Every row gives one point. Each copy is the shape, with its points in the same order, stretched, turned, moved and blurred by noise. Say if it was mirrored as well.
(in the rows, 128 means zero)

Shape:
[[127 151]
 [ 93  85]
 [132 145]
 [127 144]
 [133 175]
 [ 89  96]
 [147 142]]
Copy 1:
[[156 129]
 [ 87 118]
 [150 129]
 [155 124]
 [185 127]
 [ 93 109]
 [158 146]]
Copy 1 is: mirrored
Copy 2 (7 x 2):
[[130 175]
 [ 88  81]
 [134 169]
 [123 168]
 [133 207]
 [ 81  95]
 [145 170]]
Copy 2 is: only turned
Copy 3 (7 x 2):
[[135 123]
 [ 81 187]
 [136 119]
 [132 125]
 [161 108]
 [ 89 190]
 [127 105]]
Copy 3 is: only turned
Copy 4:
[[153 128]
 [ 94  98]
 [145 131]
 [145 125]
 [171 130]
 [102  95]
 [147 142]]
Copy 4 is: mirrored

Shape:
[[124 160 169]
 [151 104 176]
 [108 138  94]
 [114 119 148]
 [151 162 131]
 [ 90 123  54]]
Copy 1 (6 x 3):
[[116 155 155]
 [104 102 160]
 [102 140  93]
 [ 86 132 135]
 [139 138 129]
 [ 90 139  56]]
Copy 1 is: only turned
Copy 2 (6 x 3):
[[117  95 166]
 [ 81 106 115]
 [163 116 122]
 [123  90 128]
 [130 126 152]
 [195 122  88]]
Copy 2 is: mirrored

Shape:
[[110  95 155 166]
 [139 164 101  89]
 [112 109 164 157]
 [145 149  84 107]
 [ 80 121 151 158]
 [137 158 151  99]
 [146 142 124  86]
 [152 170  92 144]]
Copy 1:
[[119 105 175  95]
 [123 132  85 140]
 [109 118 171  99]
 [146 121  91 129]
 [102 101 169 131]
 [ 98 148 112 121]
 [114 132  95 112]
 [155 139 117 142]]
Copy 1 is: only turned
Copy 2, 8 rows:
[[148  74 112  81]
 [114 159 117 168]
 [160  92 114  83]
 [108 137 130 162]
 [143  75  85 108]
 [155 158 106 132]
 [120 169 121 127]
 [143 115 152 189]]
Copy 2 is: mirrored
Copy 3:
[[ 82 137 143 165]
 [144 158 103  85]
 [104 140 141 165]
 [111 138  98  81]
 [ 77 178 145 163]
 [175 157 119 127]
 [163 131 120  84]
 [105 139  63 128]]
Copy 3 is: only turned
Copy 4 (8 x 4):
[[190 125 155 148]
 [ 76 124  74 137]
 [179 126 154 131]
 [ 84 136  75 161]
 [165 114 179 152]
 [110 121  98  97]
 [103 117  64 121]
 [ 78 166 118 151]]
Copy 4 is: only turned

Shape (10 x 6):
[[118 139  71 113 205 133]
 [125 139 113 155 130 183]
 [148 145 184 121 118 107]
 [117 147 133 165 160  90]
 [ 87 116 131  76 102 112]
 [138 125 126 120  97  97]
 [122 104 118 150 175 132]
 [166 140 116 165 130 122]
 [157 164 152 105 126 158]
 [147 111  60 142 170 168]]
Copy 1, 10 rows:
[[ 77  96 151  68 185 122]
 [ 75  96 161 141 127 137]
 [138 166 128 175 129  90]
 [ 67 160 110 116 125 109]
 [176 154 167 116 132 147]
 [156 141 115 132 111 131]
 [ 87 116 154 102 124  93]
 [ 93 113 103 140 114 114]
 [125 122 150 172 163 113]
 [ 85  56 150  86 142 126]]
Copy 1 is: only turned
Copy 2 (10 x 6):
[[169 143 125  51 141 143]
 [101 178 135 121 130 163]
 [108 142 147 165 104  62]
 [162 163 120 136 116 116]
 [112  84 133 131 165 105]
 [116  98 127 143  98 117]
 [168 153 160 109 131 157]
 [119 164 127 127  66 151]
 [ 74 152 144 108 115  75]
 [141 152 142  60 101 204]]
Copy 2 is: only turned
Copy 3:
[[196 102 115 143 146 147]
 [127 152 150 147 153 166]
 [126 134 146 108  60 122]
 [155 138 135 103 135 103]
 [100  96  96 126 117 140]
 [106  99 148 120 112 123]
 [160 129 123 159 133 102]
 [139 125 175 126 123 130]
 [141 134 156 122  74 180]
 [167 106 144 177 162 147]]
Copy 3 is: mirrored
Copy 4, 10 rows:
[[ 89 185 135 111  38 101]
 [128 148 149 165 109 154]
 [137 110 134  99 179  87]
 [ 97 101 122 128 119  66]
 [133 117  83  68 128 135]
 [147 121  96 113 140  94]
 [126 115 151 117  73 112]
 [138 138 136 159 124  85]
 [131 174 147 121 156 122]
 [135 180 151 155  39 133]]
Copy 4 is: mirrored

Shape (14 x 8):
[[137 155 136 148 136 161 156 141]
 [123 124  97  98 117 157 140 169]
 [165  84 149 167 160 124  87  72]
 [ 85 196 144 105 115 103 156 125]
 [ 89 160 109  95 117 190 158 142]
 [168 121 170 166 126 121  88  91]
 [150  98 161 118 122 165 152 124]
 [156 125 166 169 189 128  97  80]
 [161 128 125 131 142 131 147 141]
 [106 108 123 141 115 152 170 161]
 [ 88 173 167 107 141  98 128 151]
 [124 116 133 165 126 163 116 133]
 [139 108 127 169 153 131 132  63]
 [137 138 108 123  95 161 151 155]]
Copy 1 (14 x 8):
[[145 142 160 169 123 136 102 168]
 [130  75 127 175 108 130  92 141]
 [127 192 107 111 170 142 161  84]
 [174 102 142  80 115 108  70 179]
 [161  68 145 166  98 125 119 205]
 [165 184 112 129 161 110 120  92]
 [149 104 180 154 134 104 151 119]
 [144 198 126 110 184 164 149 126]
 [129 139 150 156 124 144 100 121]
 [106 100 164 159 128  95 108 140]
 [163  94 137  87 157 114  61 156]
 [135 140 124 164 147 112 120 142]
 [120 186 129 105 139 139 166 129]
 [145 104 139 187  93 108  88 144]]
Copy 1 is: mirrored
Copy 2 (14 x 8):
[[125 100 151 143  90 137 102 156]
 [145 129  83 161 107 142 142 163]
 [211 132 192  87 166 117 136 105]
 [ 53 125 122 130  87  99 120  92]
 [ 82 142 114 145  73 156 140 164]
 [176 128 185 102 159 128 105  79]
 [170 105 156 146 107 168 168 126]
 [173 145 223  93 143 101 109  98]
 [159 103 132 146  96 111 124 136]
 [134  70 127 174 116 145 151 168]
 [ 86 143 142 163 117  85 125  80]
 [155 110 152 148 149 150 116 145]
 [156  97 183  68 140 114 136 127]
 [129 101  98 143 106 149 112 160]]
Copy 2 is: mirrored
Copy 3:
[[105 146  99 140 161 143 101 133]
 [153 162  74 151 107 156 110 134]
 [129  43 176 129 121 136  97 121]
 [100 190 117 111 134  77 149 112]
 [112 184  63 147 114 115  97 162]
 [ 94  79 183 139 131 143 100 102]
 [114 128 131 137 127 174 116 175]
 [107  64 157  93 145 129  87 110]
 [146 134 117 129 148 159 110 126]
 [126 134  79 162 132 148 152 152]
 [ 96 165 103  84 121 114 153  91]
 [101  98 105 162 125 142 106 123]
 [130  69 158 140 140  97 108 146]
 [128 162  98 174 129 149 106 137]]
Copy 3 is: mirrored
Copy 4:
[[ 99  93 140 159 151 141 115 137]
 [122 111 104 110 141 168 138 160]
 [137 145 204 124 129  83  60 145]
 [ 78 129 107 120 130 174 141  95]
 [102  80 133  96 149 182 153 136]
 [124 142 172 135 131 118  47 128]
 [ 97 122 168 124 116 166  96 175]
 [106 128 193 140 163  68  65 133]
 [110 130 126 146 143 140 115 160]
 [113  89 132 137 105 154 139 149]
 [ 68 140  92 114 130 144 116 118]
 [126  87 164 129 128 117  93 128]
 [135 125 216 138 125 100 108 128]
 [125  96 116 128 125 182 124 144]]
Copy 4 is: only turned

Shape, 13 rows:
[[161 180 106  94  82 119 127 149 161]
 [137 106 163 158  86 133 142  89 121]
 [115 174  77 126 100 114 154 126 131]
 [ 88 197 104  88 105  80 151 122  86]
 [169 117 100 114 150  98 156 121  96]
 [140 110 108 109 102 130 115 145  47]
 [146 113  96 120  97 143 122 142 131]
 [130 111 109 106 169 124  82 156 105]
 [129 100 161  89 146 111 118 106 136]
 [124 106 119 123 140  93 119 196 111]
 [106 124  60 104 108  97 102 111 169]
 [123 110 112 114 120 133 149 143 103]
 [128 123 141 120 102 113 111  72 135]]
Copy 1 (13 x 9):
[[151 178 105 126  56 119 183  98 131]
 [102  92 189 130 147 137 164 118 148]
 [117 146 121 146  67 127 152  91  88]
 [130 170 128 166 122  94 166  82  34]
 [146 115  93 135 164 181 124 101  90]
 [207 107 165 139 146 142 146 142  73]
 [152 115 124 120  87 144 151 145 129]
 [164 152 110 130 143 120 103 169 113]
 [112 147 103 114 174 129 152 162 136]
 [180 107  76 126 137  85 109 130 107]
 [100 166 117  62  65 114 148 139 105]
 [145 103 120 147 124 143 145 146 101]
 [ 90 158 173  97 148 130 161 125 136]]
Copy 1 is: only turned
Copy 2:
[[ 97 156 136  64 111 130 167 109 148]
 [153 154 131 173 122  97 117  95 100]
 [ 96 146  72 103 146 122 168 119 120]
 [ 80 123  99  72 178 106 186 138  58]
 [150 119 145 148 167 141 197 134 136]
 [185  86 134 110 165 160 158 109 110]
 [145 123 121 127 114 156 146 100 149]
 [135  71 152 136 150 167 128 156 153]
 [110 109 189 165 121 130 137 127 103]
 [163  63 133 124 113 124 152 173 130]
 [ 71  97 108 132 124 132 150  90 140]
 [150 112 121 140 125 150 157 127 110]
 [102 136 152 156 142 108 124  87 105]]
Copy 2 is: only turned
Copy 3 (13 x 9):
[[123 134  83 132 136 141  92  71 176]
 [155 127 143 108  85  86 106 140 136]
 [131 153  75 121 120 138 154  84 152]
 [117 165  59 121 108 123 133  83  84]
 [111  87 134 105 121  80 177  82 141]
 [ 94  64 103 151  68  80 146 108 106]
 [119 104 116 129 108 126 137 107 170]
 [ 71  91 137 156 136 142 143 139 123]
 [101 116 160  91 127 140 117 118 106]
 [ 57 134 135 150 115 109 135 132 135]
 [ 88 129  66  89 124 175 149 132 163]
 [104 117 136 134 101 121 157 108 123]
 [144 114 109  78 113 124 106 133 123]]
Copy 3 is: mirrored
Copy 4, 13 rows:
[[170 198 148 137  98 136 114  62  90]
 [114 110 113  76  76  99 131 177 120]
 [127 185 110 150  85 174 142  89 125]
 [ 83 189 143 146  85 195 140 102  79]
 [129 130 174 106 128 147 198 132 111]
 [121 126 156 165 100 120 191 165  69]
 [155 127 133 157 104 124 150 113 111]
 [133 101 155 155 192 143 172 117  91]
 [115  76 168  75 140 150 116 128  87]
 [100 123 190 173 163 119 174 104 106]
 [123 121 106 149 118 172 144  42 114]
 [122 112 157 149 108 150 150 139 116]
 [118 105 107  67  92 134 128 134  98]]
Copy 4 is: mirrored

Shape, 14 rows:
[[136 124 138 114 175  95 127 104 114 131 111]
 [ 99 123 103 129 139 113 108  78 177 104 162]
 [128 112  89 160 112 115 168 100 155 140 167]
 [109 130 139  86  87 148 106 121  89 166 162]
 [156 149  78  97 172 127 112 108 163 108 176]
 [124 174 148 159 115 168 160 123 100 105 110]
 [151 100  91  88 138 155 121 100 113 163 130]
 [135 111  71  90 159  95  98  95 147 159 107]
 [165 165 121 104 157 118 109 136 114 102 102]
 [149 143 153  76 141 100  85 139 131 188 114]
 [145  84  83 125 138 103 133 107 151 111 132]
 [164 112 154 146 102 142 134 109 132 161 124]
 [100 133 155 128 151 122  87 170 133 167 140]
 [133 121 132 106  98 159 173 109 144 133 137]]
Copy 1:
[[132 144 140 107 144 132 135 197 132 100 121]
 [151 128  99 155 167 111 166 141 120  52 130]
 [ 98 150 117 130 133 112 192 126 126  75  95]
 [108 145 188 121 161 115 153 121  76 144 163]
 [141 124  87 146 157 181 189 153  91  73 132]
 [129 105 178 117  74 123 107 129 125  91 131]
 [ 79 151 144 176 177 163 176 140 108 143 105]
 [107 154  98 175 179 154 193 174 143 135 129]
 [150 101 135 105 108 167 143 174 121 123 145]
 [119 152 153  70 172 168 154 167 126 140 167]
 [113 128  94 148 153 126 179 152 130 109  87]
 [102 129 173  83 146 142 153 126 145 106  92]
 [ 99 119 140  66 169 122 123 154 101  99 184]
 [111 161 152 138 130 146 137  97 118 116 104]]
Copy 1 is: only turned
Copy 2:
[[104 143 114 165 103 152  82 168 144 104 151]
 [170 127  77 195 126  89 114 172 179 160 138]
 [168  96  90 123 182  78 119 174 121 140 141]
 [125  81 156 144  94 118 116  85 140 163  97]
 [155 121  92 129 111 113 142 176 192 175 196]
 [127 163 101 145 123 159 156 104  61 138 114]
 [113 102  96  96 143 146 107 135 189 146 124]
 [111 132  64 111 112 104  74 172 225 131 159]
 [121 172 126 130  84 156 139 130 156 110 184]
 [ 86 149 177 125  85 127  76 135 183 162 156]
 [160 118  89 125 164 107 111 177 180  97 149]
 [118 138 153 121 187 129 136 134 130 134 120]
 [112 151 176 141  66  95 111 163 143 152  97]
 [168 125 117 116 167 153 102 127 123 177 125]]
Copy 2 is: mirrored
Copy 3 (14 x 11):
[[144 141 104 112  96 153 120 154 109  92 134]
 [ 66 107  83  89 145 102 104 121 157 155 143]
 [ 64 151 111 124 114 111 126  67 111 146 125]
 [133 115 175  55 131 174 140  82 167 132  78]
 [119 162  67  99 142 138 145 147 174 163 131]
 [188 136 134 133 134  85 134  67 160  70 135]
 [146 141 122  58 111 176 173 115 108 163 134]
 [108 134 106  66 111 160 163 186  95 163 122]
 [194 147 110 137 122 131 160 172 162 106 114]
 [172 139 182  66 125 169 114 180 108 125  70]
 [ 90 137  96 131 100 132 150 139 110 165 152]
 [160 116 153 110 117 126 104  75  86 134 110]
 [125 141 190 103 177 150  95 163 119 118 113]
 [144 158 148  77 101 103 130  68 136 137 139]]
Copy 3 is: only turned
Copy 4:
[[118 156 185 100 140 141 115 123 162  88 119]
 [139 103 126 113 126 145 124  80 141  83 155]
 [119 106 162  89  91 101 112 123 104  84 135]
 [138 100 129  78 136 162 138 121 130 166  98]
 [134 157 174 100 126 159 142  99  88  59 137]
 [ 82 146 124 157 104 128 160 139 147 118  79]
 [150 118 154  83 158 140 125 171 104  87  91]
 [164 119 178 101 166 131  79 131 112  83 134]
 [138 180 171 142 131 158 144 137 130  98 108]
 [165 167 181  72 174 128 114 112 115 151 151]
 [159 115 149 109 122 138 105 159 125  66 136]
 [151 130 138  91 137  88 159 153 127 114 123]
 [107 132 168  96 159 160 142 109 143 164 167]
 [128 151  99  92 108 114 123 155 113 103 104]]
Copy 4 is: only turned

Shape:
[[149 173 128 143 125 140  85 174 162 132 148 122]
 [122 117 108 150 150 146  93 153 148  83 156 124]
 [109 141 132 114 141 144 111 116 160  95  98 100]
 [115  95  97 129 114 153 116 101 148 132 122 103]
 [146 135 136 148 120 145 141 158 156  78 140 114]
 [ 71 124 107 113 123  89 146 134 104 150 102 143]
 [124 139 128 136 106 143 104 125 186  90 143 160]
 [149 153 170 154 129  93 142 117 112 145 152 127]
 [120 103 107  96 137 151 145 143 183 124 131 119]
 [132 151 153  93 164  95 141 104  69 155 147 160]
 [ 97  91 141 126 168  98 142 118 101 184  65 172]
 [ 92 146 120 140 157 142 156 132  95 166  85 171]
 [ 92 142 159 147 136 154 122 140 156 126 164 121]
 [ 84 125 102 134 185  86 158 103 134 166  91 147]
 [110 125  97 125 156 112 173  72 107 165 101 146]]
Copy 1, 15 rows:
[[ 90  77 117 109 140 152 136 129 114  31 118 134]
 [149 118 127  98 110 128 115  95  62  94  94 149]
 [125 156 133 112 162 126 147 136  74 120 106 188]
 [111 134 119 106 100  98 107 151  90 167 122 157]
 [139 119 160 100 124 150 123 114  95  93 127 176]
 [149 191  61 152 149 113  90 135 130 135 151 132]
 [140 115 136  46 138 159 109 104 100  83 113 158]
 [124 103 164 143 158 123 130 116 184 106 107 126]
 [127 144 111  86  95 118 143 121  89 114 170 150]
 [147 133 131 155 149 140 159 136 161 128  90  73]
 [ 88 183  56 173 164 116 118  78 142 171 128 100]
 [ 85 200  64 151 130 145 113 112 135 102 111 113]
 [103 156 152  84 133 100 103  96 113  69 109 127]
 [128 190  55 156 137  84 154  85 138 135 123 153]
 [131 179  86 142 104 105 147 137 157 163 118 144]]
Copy 1 is: only turned
Copy 2 (15 x 12):
[[180 177 176 158 138 158 126  84 130 145 111 128]
 [145 140 165 128 185 148 113 118 145 151 110 116]
 [108 123 148 120 120 155 162 117 179 160 114 115]
 [136  80 133 109 143 172 129 137 163 108 111 108]
 [119 136 118 152 173 143 140 103 146 146 148 134]
 [ 94 106 126 125  80 129 101 134 133 121  79 169]
 [157 136 116 134 159 125 142 124 143 150 107 103]
 [148 138 144 131 107  98 131  99 108 130 176 172]
 [110 120 137 165 141 152 156 151 167 105 105 121]
 [133 160 153 112  66  86  84 149 129 128 153 187]
 [ 79 143 140  78  64  90 122 121 111  51  96 136]
 [115 155 129 104  83 112 101  84 168  78  96 173]
 [141 123 164 176 140 104 142  93 165 141 139 121]
 [104 132 166  89  91 111 148 121 141  88  74 193]
 [124 114 125  74  91 124 129 134 164  79 114 203]]
Copy 2 is: only turned
Copy 3:
[[ 94 142 144 144 143 188 147 111  66 121 156  93]
 [129 131 159  98  89 130 131 112 105  94 155 110]
 [104 179 128  99 136 139 132 116 146 116 107 117]
 [148 191 125 103 103 113 151 119 115 143 138 143]
 [ 89 112 134 117 103 163 130 127 117  78 150 138]
 [169 136 131 145 126  94 121  99 142 196 114 181]
 [ 94 132 151  67 134 131 165 131  55  92 112 129]
 [ 79  72 115 165 121 145 169 134 155 182 118 116]
 [123 182 141  79 124 148 121 128 128 136 168 169]
 [133  60 138 168 161  98 143 169 191 209 125  98]
 [167 108  80  90 151  79 125  98 199 222 132 148]
 [200  90 120 116 168 118 174 107 154 177 132 132]
 [132 124 152 104 112 171 150 132 114 145 118 119]
 [153 133 124  99 143  90 174  55 207 204 142 162]
 [167 121 120 127 140  84 196  96 201 198 138 155]]
Copy 3 is: mirrored

Shape:
[[143 144 123 129 129 140 133 141 148 151 133 111]
 [ 84 149 132 117 126 143 133 129  43 119 135 152]
 [151 153 129 116 129 137 118 118 137 103 146 108]
 [115 146 154 152 140 141 130 118 134 139 143 121]
 [127 151 143 112 144 154 127 116 144 117 146 163]
 [146 101 121 113 133 156 120 124 105 127 144 115]
 [149 108 147 122 133 129  77 133 152 151 143 112]
 [134 120 116 119  93 154 120 106 144 125 141 119]
 [145 130 134 115 115 127 128 134 145 109  59 131]
 [144 153 159 111 125 134 107 121 144 153  89 117]
 [144 138 136 138 122 147 133 134 145 100 141 143]
 [119 139 120 126 143 137  78 137 138 127 147 128]
 [124 126 132 115 138 116 127 112 144 124 139 120]
 [151 151 118 141 129 130 131 103 118 110 110 166]
 [142 141 135 122 148 147 109 115 152 131   7 117]
 [107 149 121 121 145 133 135 135 104 154 134 136]]
Copy 1, 16 rows:
[[121 156  95 125 139 133 128 142 111 113 125 100]
 [102 115 109 139 125 142 113 135 164 113 132 226]
 [128 151 120 132 113 129 138 117  97  86 124 132]
 [105 154 116 140 135 119 100 144 103 121 139 131]
 [151 143 123 144 143 143 110 110 112 125 155 132]
 [128 120 113 135 128 112 141 174 109 109 139 156]
 [153 162 129 109 122 103 120 196  87  98 142  99]
 [152 124  89 129 118 121 113 130  95 131 113 130]
 [146 133 142 124 156 138 137 135 117 127  83 137]
 [128 172 118  96 163 112 111 145  99  96 100 125]
 [137 127 138 142 121 142 121 123 103 139 145 121]
 [158 185 115 128 106 141 124 168 106 102 138 121]
 [139 140 119 150 130 114 114 130 118 104 121 134]
 [144 153 123 140 129 120 140 101 128 153 112 163]
 [137 190 133 114 196 127 145 165  86 126  48 149]
 [115 154  93 133 140 134 117 140 148 111 131 148]]
Copy 1 is: only turned
Copy 2 (16 x 12):
[[131 144 115 121 144 134 121 142 125 112 137  84]
 [137 113 155 196  92 119 155 145  91  86 155 162]
 [130 149 112 145 105 114 139 147 121 133 165  91]
 [135 116 133 148 126 156 153 123 127 116 138  66]
 [127 146 136 169 115 111 131 109 131 124 144  76]
 [117 143 157 140 124 127 101 147 105 143 165 124]
 [123 121 151 106 174 125 107 165 130 148 152  65]
 [119 125 118 160 126 141 116 144 134 153 146 106]
 [171 150 119  99 122 101 141 120 136 163 110 135]
 [170 136 137 113 136 119 148 163 119 150 108  78]
 [143 139 119 155 121 116 127  89 144 132 148  95]
 [110 146 130 145 161 120 139 153 128 127 181  87]
 [101 118 129 121 126 124 139 139 124 117 142 101]
 [150 142 108 172 131 104 145  86  93 162 139 128]
 [186 191 129  70 134 134 176 135 126 206  89 113]
 [118 133 138 146 130 131 132 144 102  88 140 115]]
Copy 2 is: mirrored

Shape, 18 rows:
[[ 78 127 147 124  90 119 109 142 143 103 108 148]
 [132 129 134 131 125 151 165 148 150 118 118 129]
 [147 163 151 129 160  82 154 142 126 101 106 160]
 [147 196 141 181 126 103 130 107 124 125 120 134]
 [139 102 125  75  90 145 118 106  90 183 159  72]
 [129 103 129 130  96 131  98 130 145 119 130 124]
 [143 190 108 152 169 102 138 127 123 151 109 114]
 [ 83 128 121 110 105 120 138 122 151 123 148 158]
 [112 124 161 165 157  85 145 100 117 145 107 135]
 [104 191 153 136 156 106 145 149 133 139 112 115]
 [143 114 121  91 126 179 123 111 122 209 114 101]
 [150 156 177 140 162  92 107 128 148 156 145 117]
 [137 169 151 142 167 102 142 112 107 114 140 128]
 [141 121 135  68 104 171  97 110  97 180 110 128]
 [ 88 112 126 145 127 123 103 164 116  87 120 134]
 [120 120 150  83 135 200 114  83 117 156 135  96]
 [135  99 157  62  82 172 124  92 114 174 105  60]
 [104 134 158 146 101 147 141 164 109 134 136 154]]
Copy 1:
[[148 131 118 117  61 126 103 138 110 102 144 105]
 [145 101 151 137 130 122 114 104 117 148 162 144]
 [143  88 102 136 103 110 104 123 211 128 112 152]
 [146 144 115 127 150 114 140 159 191 134 131 120]
 [ 51 207 128 156 137 144 117 106  61 156 118 138]
 [100 138 162 106 104 116 110 135  83 137 133 120]
 [155 141 111 133 175 135 124 135 205 129 101 158]
 [135 116  73 121  95 119 144 113 113 116 138 103]
 [123 128 124 143 116 158 152 115 205 105 124  93]
 [187 147 100 155 118 120 116 123 186 120 129 144]
 [ 74 173 148 151 198 152  96  75 112 126 158 180]
 [123 152 141 130 125  83 135  97 183 114 112 134]
 [130 113 105 156 131 109 133 145 171 118 107 117]
 [ 57 171 125 152 165 135  58  99  97 111 154 174]
 [154 101 157 120  85 135  86 159  89 116 112  99]
 [ 73 155 144 181 176 125 114 109  64  87 175 150]
 [ 49 212 158 177 129 157 101  86  70 127 180 172]
 [159 115 131 139 112 117  85 117 104 145 151  89]]
Copy 1 is: mirrored
Copy 2 (18 x 12):
[[101 120 135 129 131 156 137 109 172 102 146 107]
 [129 147 107  94 114 144 102 137 116 114 126 159]
 [127  63 137 121 113 178 104 138 103 118 142 150]
 [ 97  80 108 160  91 134 120 107  85 160 176  90]
 [171 199 162 189 129 106 176 106 157 191 136 179]
 [121 135 123 134 143 128 162 112 152 141 167 135]
 [123  77 112 167  71 123 118 125  87 161 117 132]
 [154 104 144 129 113 126 124 107 185 131 138 131]
 [156 103 113 166  94 163 118 167 140 138 169 137]
 [111 107 120 143  64 154 117 139  99 138 124 113]
 [132 196 138 165 124 113 143 159 147 204 113 174]
 [130 112 135 140  83 160 180 155 106 197 167 118]
 [142  88 143 155  75 133 113 141  97 141 164 127]
 [111 179 170 171 148 119 156 153 167 190 129 159]
 [127 108 115 136 125 116 140 128 146  68 127 112]
 [125 205 170 156  89  86 149 164 138 174 143 161]
 [111 240 157 166 134 135 164 135 148 186 142 195]
 [133 144 121 127 133 134 114 145 135 122 135  95]]
Copy 2 is: mirrored
Copy 3, 18 rows:
[[159  82 170 134 141 122 104 100 104 114 112 109]
 [120 129 135 122 126 132 139 127  76 118 136  98]
 [174  87  92  83  89 106 112 138 102 113 124 103]
 [136 138 111 115 131  69  88 166 175 120 139 110]
 [ 56 151 181 210  99 142 148  59 137  93 202 164]
 [135 122 154 149 134 155 119  85 139 130 127 135]
 [120 116 109 110 104 134  83 177 151 117 158  92]
 [125  95 136 165 120 130  83 113  70 109 121 132]
 [156 141 109 146 102 130 109 154 140 102  99  95]
 [115 102 123 116 111 114 103 153 123  94 140  53]
 [ 90 162 156 210  91 165 144 121 118 138 198  90]
 [123 140  92 143  93 138 105 108 171 127 128  61]
 [133 107  87 117 125 104 127 146 145  99 130 122]
 [121 124 165 197  96 126 156  94 121 138 198 126]
 [144  61 162 110 153 159 131 108 133 119  97 132]
 [111 129 138 213 156 148 180 116 115 113 182 112]
 [103 160 189 206 119 135 174  69 108  85 208 114]
 [ 92 121 159 143 120  91 141 115 111 131 116  98]]
Copy 3 is: only turned
